Rows are points. To make a cloud, some directions were put in groups of two or more. Within a group, all points are equally far from the middle, so they leave a hole (a ring in 2 directions, a hollow ball in 3). The other directions are filled evenly. Then the cloud was stretched, turned, moved and blurred a little. How many holes are there, and how many directions does each take, smallest first?
(in the rows, 128 means zero)

Cloud:
[[131 153]
 [ 93 152]
 [120 171]
 [119 171]
 [112  86]
 [121 170]
 [105 170]
 [ 90 115]
 [ 91 143]
 [115  87]
 [130 108]
 [132 114]
 [ 96  96]
 [ 99 164]]
Holes: 1 (2)

Cloud (20 x 3):
[[102 174 115]
 [ 96 125 149]
 [110 171 112]
 [177 146 102]
 [139 154 145]
 [107 122 111]
 [140 158 137]
 [129 164 137]
 [115 152 161]
 [108 122 108]
 [105 138 164]
 [186 143 109]
 [108 141 164]
 [195 137  97]
 [186 142 119]
 [189  99 137]
 [152 116 149]
 [146 149  92]
 [162 139  84]
 [174 129 143]]
Holes: 1 (2)

Cloud, 27 rows:
[[ 99 125 148 174]
 [ 59 165 103 133]
 [136 128 158 154]
 [105 132 186 139]
 [ 71 107 169 107]
 [115  99 139 111]
 [ 79 118 147 149]
 [101 113 127 142]
 [123 149 103 118]
 [132 117  97 122]
 [ 87 122 159 102]
 [ 74 121 182  99]
 [107  93 111 112]
 [ 80 146  98 116]
 [150 131 152 128]
 [157  93 126 152]
 [ 87 129 146  95]
 [113 154 103  68]
 [ 90  94 138 109]
 [ 74 138  93 151]
 [ 99 136 159 106]
 [108 161 146 107]
 [ 88 107  96 139]
 [124 129 160 172]
 [136 127 128  87]
 [145 176 136  98]
 [122 142 186 158]]
Holes: 0

Cloud, 47 rows:
[[ 82 117 148  88 159 167]
 [159 130 127 147  88 160]
 [ 84 148 141 136  86 150]
 [ 82 102 130 117  82 155]
 [139 157 158  85 149 123]
 [ 96 108 164 100 119 175]
 [114 162 130 129 101 197]
 [110 168 142 136  96 185]
 [106 172 140 125 103 188]
 [132  80 134 128 137  87]
 [146 182 109 137 153 167]
 [116 151 129 121 168 104]
 [103  97 160  96 113  78]
 [128 116 145 120 153  76]
 [ 98  83 145 107  83 112]
 [100 118 116 128  85 174]
 [100 103 111 155 108 150]
 [128 117 171 120 150  86]
 [141 123 183 144 152 155]
 [149 110 118 142  82 152]
 [103 146 135 160  83 149]
 [ 59 137 143  99 115 134]
 [153 138 133 159  93 173]
 [117 156 158 151 160 174]
 [157 158  86 124 139 150]
 [115  94 139  82 149  89]
 [130  75 151 114 143 105]
 [112  85 152  93 105 119]
 [126 138 176 115 106 146]
 [ 98  79 169 112 140 151]
 [ 82 102 145 109 161 155]
 [ 95 180 143 114 113 174]
 [130 141 149 134  80 119]
 [112 121 118  94 174 129]
 [ 91 115 162  98 153 179]
 [147 145 147 129  87 148]
 [106 133 101  91  96  86]
 [150 125 138 166 108 105]
 [114 130 154  95 156  79]
 [143 143 165  91 130 129]
 [123 171  99 119 101 105]
 [119 143 171 126  95 151]
 [145 137  85 120 143 135]
 [140 111 162  88 143 131]
 [125 134 174 104 120 104]
 [112 187 131  87 134 167]
 [118 108 166 111 145  76]]
Holes: 3 (2, 2, 2)

Cloud (94 x 9):
[[132 139 133 113 148 135 142  72  98]
 [169 139 142 177 142 104 108 147 103]
 [137 157 151 147 106 100 108 144 171]
 [161  81 132 158  89  82 145 109 106]
 [181 105 172 186 143 132 125 139 132]
 [138 119 185 119 135  81 134 198 153]
 [ 89  88 131  90 104  97 149 141 193]
 [149 113 149 138 122 112 151 204 139]
 [135 130 138 144 143  78 127  96 165]
 [143  97 150 176 142 147 137 145 175]
 [149 120 104 146  85 137 143  94 113]
 [131  81 164 135 126  87 120 155 183]
 [126  87 174  84  99 143 116 107 166]
 [ 80 167  74  91 140 136 122 116 105]
 [152 137 120 155 106 112 102 101  95]
 [146 142 111 164 101 100  98 156 118]
 [127  72 191 118 115 113  97 118  90]
 [ 90 136 137  75 109 111  95 166 107]
 [ 79 162  84  98 109 110 149 122 189]
 [ 72 118 121 102 108 116  84 145 138]
 [ 94 105 111 166 132 145 150 116 174]
 [ 97 125 120 100 124  99 140 194 173]
 [122 139  81 136 113 166  95  76 129]
 [142  87 155 146 149 147  92  85 125]
 [152  85 142 142  86 109  99 127 141]
 [162 108 171 146 156 125 145 177 167]
 [131 126 146 116 170 103 153 156 148]
 [165 150 113 171 151 118  98 150 121]
 [139 167 160 103 175  92 120 173 128]
 [143 139 155  98 146 114  78 118 170]
 [109 152  96 100 101 112  84  56 117]
 [165 150 130 108 119 135 103 152  70]
 [152  70 106 141 119 119 144 144 160]
 [ 80 135 123 153  90 123 112 122 130]
 [143 109 119 165  81 101 118 143 130]
 [108 142  86 157 117 104 136 105  98]
 [142  93 168 121  99 120 159 166 126]
 [ 88 133 135 110 148 129 151 128 180]
 [117 149 162 150 116 109 119 104 160]
 [ 82 147 156 136  97 102 136 147 153]
 [ 66 154 136  84 154 122 115 142 150]
 [134 153 166 129 157  89 173 136 166]
 [127 119 155 117 116 144 152  93 180]
 [159 121 141 173 114  80 135 129 120]
 [150 163 128 101 166 121 107 148 137]
 [179  85 147 141 138 121 116 130  83]
 [135 134 194 111 161 119  97 174 170]
 [124 162  88 159 115 130 106  99 101]
 [172 144 125  94 149 138  88 135 103]
 [121  94 175  84 150  97  99 118 128]
 [ 86  86 127 129 102 135 119  42 123]
 [ 97  91 124 123 106 150 144 117 103]
 [ 94 127 111 146 153  93 110 142 147]
 [159  88 179 155 131 134 148 176 134]
 [105 118 130  99 108 131 164  76 113]
 [101 110  84 165  88 154 114 109 179]
 [148 177 125 112 144 127 119 125 102]
 [ 97 141 117  87  77 138  72 100 144]
 [105 133 144 182 109 131 126 103 150]
 [132 133 123 148 130 107 127 101  48]
 [151 124 197 123 149 137 122 161 171]
 [139 159  97 127 107 109 152 143 119]
 [103 125  87 126  89 156 143 106 173]
 [129  52 126 130  85 148 102  74 123]
 [135 107 150 154 110 112 136  92  46]
 [161 132 145 160 165 108 124 104  76]
 [ 86  89  71 145  80 131 138 112 137]
 [135 111  96 170  86 147 103 128 170]
 [157 134 155 164 149 139  73 127 115]
 [151 108 130 120  91  99  93  97  74]
 [133  82 167  91  87 122 146 135 128]
 [153 123 103 100 129 158  78 140 116]
 [ 88  91 179 108 102 121 107 111 113]
 [144 169  76 119 155 114 117 150 129]
 [131  99 157 148 154 124  86 139 114]
 [107 149  87 114 149 131 124  90  79]
 [157 101 138 157 135 120 135 182 124]
 [133 169 103 134 109 152 112 127  96]
 [ 89 139 135  79 150 121  97 166 160]
 [146 130  93 140 122 154 116 106 169]
 [163 158 169  84 138 108 100 121  94]
 [114 149 168 111 160 129  98 170 193]
 [ 97 116 147 121  80 124 109  93 147]
 [105 113 136 119 119 104 174 171 130]
 [ 93  89 135  92 109 100 131 144 197]
 [101 123 107 132 148 123 165 123 161]
 [122 110 106 138 119 137  77  95 181]
 [106  73 137 134 136 129 128  97  86]
 [112 170 130 111 120 165 104 134 144]
 [123 110 149 147 131 167 131  69 116]
 [ 98  95 133 117 133  83 127 128 190]
 [160  90 146 151  83  92 127 105 113]
 [141  87 102 146  78 116 160 148 120]
 [168  98 143 157 103  82 128 119 111]]
Holes: 2 (2, 4)
